Each row of a before or after table is a point. One or more steps were done to the points. Then noise was added and the rows were shuffled. The steps act on how far a point lies along the listed directions, d1 being the first. What was done? A step turns or swaps two directions, mirrors them in a line or flattens them onto one, adds a multiple of one to another, or multiplies one. Angles are multiples of 10 degrees, from the lower direction toward the higher: turns from -170 to 170, lines from 10 to 170 but not 90. Use the fewest steps. Two steps may share a direction if one is a turn and the other turns, adds or multiplies; they go together, in the order done. Otherwise the lowest direction goes first.

Directions:
(1): [1.5 4.6]
(2): [ 4.6 -1.5]
Before (8 x 2)
[[-4.2  2.2]
 [-4.4  3.3]
 [ 3.0  3.2]
 [ 2.9 -2.1]
 [-4.0  3.8]
 [ 1.5 -5.3]
 [ 3.3  1.5]
 [-3.4 -7.7]]
After (8 x 2)
[[-1.0  2.5]
 [-1.5  1.4]
 [ 0.1 -4.8]
 [ 0.8 -1.3]
 [ 2.1  3.7]
 [-1.3  2.4]
 [ 1.7  2.0]
 [-2.8 -7.8]]
Steps: multiply d2 by 0.4

Directions:
(1): [ 1.8  4.5 -0.6  1.7  6.2 -2.1]
(2): [-0.9  6.3  2.4  0.3 -2.7  4.0]
(3): [ 3.9 -2.4  3.9 -1.8  3.0  4.5]
Before (9 x 6)
[[ 2.5 -1.5 -3.0 -1.1  2.3 -1.6]
 [ 1.9 -9.2 -0.3 -3.3 -0.6  0.7]
 [ 2.6 -5.2 -0.6 -0.8  0.5 -0.2]
 [ 0.2 -0.1 -1.6  0.4  1.3  1.3]
 [-0.8 -6.7 -1.0 -1.7  2.1 -3.7]
 [-0.4 -4.5  2.5 -3.2 -1.5  2.9]
 [-3.5  4.1 -0.4 -0.3 -5.1  0.8]
 [ 8.7 -1.2  4.2 -0.2 10.6  2.6]
 [-1.3  4.2 -7.2  5.4  3.3 -5.6]]
After (9 x 6)
[[-0.5 -2.1  2.0 -2.1  0.8  0.9]
 [ 2.6  0.6 -1.5 -1.2  1.7  0.6]
 [-1.0  7.3 -5.1  5.0  2.4 -2.5]
 [-3.7  1.9 -2.1  0.0 -4.6 -1.7]
 [ 2.1 -6.1  1.9 -3.5 -1.6  3.9]
 [ 0.1 -0.1 -1.4  0.4  1.2  1.4]
 [ 8.6 -2.1  3.6  0.0 10.9  1.7]
 [-0.3 -4.8  2.3 -3.3 -1.3  2.6]
 [ 2.7 -2.9  1.0 -0.7 -0.2  2.0]]
Steps: flatten d2 and d3 onto the line at 110 degrees

Directions:
(1): [-6.9 -0.6  1.0 -2.1  0.9  0.0 -1.1  2.9  0.2  7.0  3.9]
(2): [ 3.5  0.2 -0.2 -2.0  6.0  3.6  4.8  5.5 -2.4  1.3 -1.2]
(3): [-1.2  4.9  1.2 -7.1  2.1 -1.8 -3.4  0.7  3.1 -2.0 -4.0]
(4): [ 0.6 -2.1 -0.7 -0.7 -7.2  1.3  0.1  4.7  0.8  2.7 -6.1]
Before (10 x 11)
[[-6.5  0.7  1.3 -7.4 -2.5  0.9 -3.7  5.4  2.6  7.7 -5.1]
 [-3.7 -1.2  0.5 -3.8 -1.0  1.4 -0.3  4.8 -0.3  6.3  0.9]
 [-7.0 -2.9 -0.1 -1.5  0.2 -1.5 -0.4  2.8 -0.2  7.2  3.7]
 [-5.6  2.6  1.5 -3.9 -1.6 -1.4 -1.8  3.0  3.1  4.9  0.4]
 [-6.4 -1.8  0.4 -3.2 -4.2 -1.3 -6.1  2.7  3.7  6.4 -3.1]
 [ 3.7  0.9  0.2  0.3  6.8  3.8  4.6  2.9 -3.5  0.1 -0.6]
 [ 1.4  0.2  0.0 -2.2  9.3  1.4  3.2  3.4 -4.7 -0.2  3.3]
 [ 4.4 -1.6  0.5  0.5  1.4  3.7  5.1  1.6 -0.7 -0.7  0.5]
 [ 2.3  1.4 -1.2  0.9  7.2  0.4  3.1 -1.3 -0.8 -2.6  2.6]
 [-1.3 -0.7 -0.3 -1.7  5.3  1.6  1.6  5.7 -2.4  3.0 -2.4]]
After (10 x 11)
[[  4.0  -0.3  -1.4   0.7   3.6   1.3   1.8   2.5  -2.2  -3.6  -5.6]
 [  5.6  -0.4  -0.8   0.3  -4.2   0.2   0.0  -0.8  -0.2  -4.7  -4.7]
 [  2.1  -1.5   0.8  -0.3   1.8   4.0   5.2   2.8  -1.4   1.6   1.3]
 [  1.5  -1.0  -0.8  -0.2  -7.2  -2.1  -5.8  -2.5   4.0  -3.3  -7.9]
 [  5.0   0.4  -0.7  -0.9   8.0   0.8   3.5   1.2  -4.5  -4.6   1.2]
 [  4.5   1.6  -0.2  -3.1  -6.1  -0.3  -3.4  -1.4   3.0  -4.8 -11.6]
 [  0.8   1.2  -0.9   0.0   7.7   0.3   3.0  -0.1  -0.8  -1.0   3.5]
 [  3.0   3.5   0.2  -0.5  -4.4  -2.2  -1.4  -2.1   3.5  -4.8  -4.5]
 [  3.6   1.1   0.2   0.3   6.5   3.8   4.4   2.9  -3.6   0.1  -0.8]
 [  5.1  -1.8  -1.5   3.2  -3.5  -2.8  -0.1  -4.4   0.4  -6.8  -3.1]]
Steps: mirror d1 and d2 in the line at 100 degrees
